Each row of a before or after table is a point. One or more steps were done to the points. Then noise was added and the rows were shuffled. The steps act on columns, c1 being the first. Write out the steps. A step turns or swaps two columns, mirrors them in a line or flattens them onto one, adds a multiple of one to another, or multiplies or shifts one. Angles are multiples of 10 degrees, from the lower column toward the higher: turns from -170 to 170, lines from 10 to 170 but not 90. Use the fewest steps. Two steps may share a column if one is a turn and the other turns, adds or multiplies; they go together, in the order done. Otherwise the lowest column goes first.
In the rows, zero is written as 128.

Before, 11 rows:
[[153 154]
 [ 95 102]
 [172  76]
 [183 157]
 [182 120]
 [ 75 167]
 [ 55 155]
 [114 120]
 [106 131]
 [ 80 120]
 [183 131]]
After:
[[154 155]
 [153  58]
 [155 181]
 [131 185]
 [117 181]
 [121 116]
 [121  79]
 [167  78]
 [ 76 175]
 [105  96]
 [131 103]]
Steps: swap c1 and c2

Before, 8 rows:
[[176  91 232 118  93 143 118 141]
 [177 139 109  99 122  99  92 155]
 [180 112  94 179 114  51 163 128]
 [123 130 123 150 105 152 145 179]
 [119 143 209 138  91 102 135 102]
 [166 119 135 134 145 150  79 153]
 [180 139  99 146  94 150  88 116]
 [108 131  98  84 136  81 153 103]]
After, 8 rows:
[[109 145 100 160  94  71 147 104]
 [169  97 133 109 156 139  90 152]
 [125 140 122 110  96 155 140 179]
 [175  92 231 110 246 124 136 142]
 [117 145 210 155 213 126 127 101]
 [175 121 111 147  92  93  92 155]
 [178 119 100 116  49 152  87 114]
 [177 129  91 217  63 151 167 130]]
Steps: turn c2 and c7 by -30 degrees; add 1.5 times c3 to c5; turn c4 and c6 by 70 degrees

Before:
[[178 139 167  84 216 102 147 199 162 106 104 190]
 [ 98 120 100 111 188 105  65 108 134 101 111 120]
 [117 172 104 112 114 139 146 164 173 169 196 170]
 [ 97  95 134  62 129 163  91 100 114 166 133  97]
 [ 92 118 134  62 178  90 130 199  69 148 115  84]
 [108 128 186 148 120 103 164 117 125 170  97 184]
 [ 95 186 135  95 200 158  77 137 144 200  97 179]
 [182  92 111 124 156 114  93 148  72  94 197 158]
 [101 179 115  93 108 101 125  96 162 191  86 132]]
After:
[[102 122  99 112 187 109  68 109 132 100 143 140]
 [ 93 188 137  94 197 161  75 135 142 199 172  92]
 [ 88 116 135  65 179  92 130 204  70 148 127 173]
 [109 128 187 147 118 100 163 114 127 172 177  87]
 [120 172 107 113 113 140 148 163 178 170  79  64]
 [102 183 116  94 105  99 124  92 162 192 171 143]
 [101  92 135  62 130 164  92  99 112 169 114 154]
 [177 138 167  81 216 102 148 203 166 105 175  80]
 [180  93 112 125 155 114  95 146  73  94  70  78]]
Steps: turn c11 and c12 by -160 degrees

Before (10 x 20):
[[131 123 119 128  80  98 126 151 169 111 122 126 163 149 115  90  88 148
  141 170]
 [154  75  95 127 115 135 142 167 117 107 116 144 104 128 136 142 118  96
   99 119]
 [170 117 103 154 159  94 153 132 157 163 138 116  99 128 160  83 145  91
  149 116]
 [143 135 120 119 103 117 115 129 128 139 144 118 155 169 130 114  96 133
   95 159]
 [167  89  87 131 127 109 112 179 117 116  89 146 106 150 150 145 138 112
  118 114]
 [176 135 123 176 142 109 120 125 153 136 133 128 112 113 145  95 140  96
  147 123]
 [148 110  97 117 120 145 126 179 107 126 119 154 127 132 153 123 125 131
  116 138]
 [152 114 127 122  83 135 122 114 108 163 131 133 149 165 126 116  95 163
  124 138]
 [162 104  88 119 132 114 149 161 100  94  89 133 129 122 148 131 119 101
  119 117]
 [175 126 119 152 142  86 144 147 146 136 144  96  92  99 149 100 167 105
  138 105]]
After (10 x 20):
[[170 139 101  93 177  95 153 132 158 154 155 115  98 128 148  83 179  92
  148 116]
 [142 117 121 135  89 119 115 128 128 129 147 118 155 169 132 114  32 133
   95 159]
 [132  94 119 133  74 100 127 151 169 116 115 125 163 149 116  89   7 149
  142 169]
 [177 142 123  77 138 109 120 126 152 132 137 126 113 113 127  96 163  96
  146 122]
 [147 109  98 129 135 144 127 180 106 129 119 155 128 133 155 124 119 131
  117 138]
 [174 135 119  98 148  85 143 148 147 127 146  95  92  99 140  99 244 105
  137 105]
 [154  79  95 127 168 135 142 167 117 116 107 142 103 129 136 142  99  96
   98 119]
 [162 114  86 128 158 113 149 161  99 115  77 134 130 123 150 133 101 100
  119 117]
 [167  97  86 117 167 110 113 179 117 137  90 145 107 152 147 145 158 112
  120 114]
 [151  88 128 133  87 135 123 113 108 156 149 134 149 166 129 115  29 163
  123 138]]
Steps: turn c2 and c5 by -40 degrees; multiply c5 by 1.6; mirror c4 and c15 in the line at 100 degrees; turn c10 and c11 by 30 degrees; multiply c17 by 3

Before (14 x 48):
[[109 121  81  91 115 149 185 191 142  96 118 111  96  92 141 151 155 130
  148 134 136 102  94 125 118 168 112  58 165 170 145 145  99 135 141 124
  123  98  41 127  90 128 100 145 135  77 134 137]
 [140 188 130 185 123 119 171 102 135 186 140 120 135 128 145  62 122 138
  122 161 157 126  52 123 116 103 109 166 150 135 131 165 160  89 145 138
  109 189 162  61 168 124 148 110 168 145 123  91]
 [106 109 117  94  74 143 106 171  98 141  98  81 111 102 114 173 157 114
  138 121 162 122 118 118 106 190 127  99 155 202 165 141  83 132 174 114
  150 190  39 203  64 137  91 124 129  78 138 126]
 [ 84 143 143 142 105 129  66 159 167 150 149 205  93 123 117 122  71 116
  117 136  71 161 140 162 117  62 113 125 178 198 168 161 184 132 139 182
  159 169 130 199  90 157 161  75 111  92 119 197]
 [ 97 147 126  68 100 209 145 167 175 146  60  95 119  83 120 166 137 140
  181 128 173  77 132 137 103 198 105 110 153 179 152  87  78 138 108 116
  130 165  41 133  80 146 117 155 146  48 170 133]
 [162 160  66 103 142 149 119  89 114 169 176 173 126 128 118 114 151 132
  118 101 137 146  99 143  86  90 134 175 137 143 154 197 129 130 120 137
   95 180 202  71 176 146 140 118 195 113  97  96]
 [ 87 141  98 138 118 152 135  33  82 158 137 127 159 118 140  51 146 181
  181  98  91 153  77 143 106  88 155 136 171 128 138 209 135 122 130 120
  134 183 215  84 184 103 162  95 156 129  78 122]
 [101 119 117  91 119 142  79 136 152 109  75  99  86  74 161 116 139 125
  150 111 180  86  93 122 149 219 150 103 172 206 113 150  66 175  90 167
  109 165  55 204 111 122  92 140 140  54  91 144]
 [130 155 136  72 100 160 146 129 100 108  96 113 106  63 142 158 114 129
  127 109 164  71 135  88 120 130 144 114 198 144 137 127 128 132 128 101
  126 175  44 150  99 113  82 138 113  71 108 148]
 [151 111 131 168  91 109  44 129 171 150 151 141  74 117  84 127  55 162
  115 156  80 131 149 147 144 101 144 109 169 133 168 217 186 153 129 111
  194 162 189 161 107 130 163 101 108  98 135 170]
 [ 73 130 117 101 134 188  90 141 168 127 131  89 124  90  97 163 150 121
  118 104 171 102  95 152 118 175 135 153 221 171 129 134 118 116 132 113
  126 124  36 148  96 134 107 130 139 113 109 124]
 [169 168 150 126 101 122 180  69 119 105 123 146 207 129 101  82 137 145
  144  81  79 115  64 128 144 115 128 150 158 100 119 207 140 102 127 141
  104 181 217 106 205 119 135 110 158 181 140  83]
 [189 162 122 101 107 159 120 106 109 112 125  87 177 128 140  77 175 134
  151 121 122 164 100 125 137 115  80 142 157 126 124 142 161 105 116  88
  120 173 218  85 128  87 124 135 172 148  71 135]
 [ 49 174 166 127 145  90  23 127  97 112 180 143  62 162  87 136 107 126
  113 176  85 136 220 192 134  97 155 140 166 179 203 194 136 170  98 159
  192 153 157 195  79 125 164 146  97 102  86 178]]
After, 14 rows:
[[111 115  87  91 114 129 185 191 138  97 120 110  94  96 137 148 157 130
  144 138 132  97 170 119 121 178 110  52 164 110 149 146  96 138 137 121
  125 104  46 129  91 131 106 147 139  75 136 139]
 [ 80 129 114 101 132 193 110 136 164 129 132  87 122  90  99 162 154 121
  123 104 168 104 165 152 115 144 135 156 222  76 132 132 117 117 136 127
  131 126  38 145  96 129 107 128 145 108 108 128]
 [ 91 147  98 138 117 155 143  27  81 162 134 124 162 122 140  52 141 188
  181 100  88 152 175 138 110 125 159 137 175 125 147 208 135 125 134 119
  133 181 215  85 178  96 166  96 156 131  73 118]
 [ 51 202 166 125 139 130  17 127  98 117 181 147  55 164  87 135 107 125
  114 175  83 135  33 183 139 241 155 140 165 215 202 195 140 175  98 129
  187 148 156 193  78 124 175 145  96 105  85 184]
 [190 177 126  95 116 158 129 100 107 109 128  83 179 127 138  75 172 137
  147 112 131 165 167 128 134  96  79 142 159  78 124 142 155 107 113 159
  120 172 223  87 128  85 127 135 169 147  73 136]
 [141 229 131 182 124 102 164 100 132 184 144 120 132 130 146  60 121 137
  122 163 160 127 197 127 113 135 111 168 151 137 128 161 157  91 142  90
  113 197 159  63 164 125 138 114 169 150 119  93]
 [ 81 151 143 138 106 148  67 157 164 149 148 199  97 122 118 119  68 119
  119 139  75 157 104 161 118 249 116 121 176 193 170 157 184 133 143  89
  162 166 127 199  91 161 165  77 108  87 119 199]
 [105 116 117  90 118 157  91 135 157 111  76 104  88  76 152 116 134 129
  148 112 173  87 147 122 149 182 153 106 176  63 110 152  74 175  89  72
  110 159  53 198 107 120  85 139 135  53  92 146]
 [153  99 132 164  90 146  41 122 171 148 148 140  74 117  82 128  53 161
  114 155  81 132 121 147 143 190 143 111 169 214 169 220 186 150 129 155
  188 161 194 159 107 125 161  98 106  99 132 170]
 [132 171 136  72  96 156 155 135 100 106  97 112 106  59 144 153 116 136
  127 106 168  74 128  82 117 161 152 117 194 146 140 123 122 132 126 160
  130 171  42 150  93 111  90 138 109  67 112 144]
 [166 177  66 107 140 152 123  95 115 169 172 174 128 131 113 120 153 130
  118 108 137 145 146 146  93 163 134 180 138 161 152 195 126 132 122 110
   88 179 203  71 172 145 139 115 194 116  95  99]
 [109 101 119  96  76 149 110 179  97 138  95  79 118 104 110 168 151 116
  136 115 165 119 140 122 106 179 128  93 157  60 169 144  90 138 176 138
  148 194  40 206  66 135  92 116 134  81 142 125]
 [173 192 150 124 104 107 178  70 115 102 121 148 207 130 102  76 141 142
  143  78  85 112 186 127 147  56 135 149 156  51 115 207 137 108 129 100
  101 178 213 102 204 111 133 111 164 183 140  81]
 [101 159 127  66  97 200 171 168 176 146  55 100 122  80 121 172 136 142
  184 132 169  80 125 136 106 139 102 108 150  53 149  82  79 136 105 144
  130 164  41 134  82 152 118 155 145  54 170 132]]
Steps: multiply c2 by 1.6; turn c6 and c7 by 20 degrees; add 1.5 times c13 to c26; turn c26 and c30 by -120 degrees; turn c23 and c36 by 160 degrees
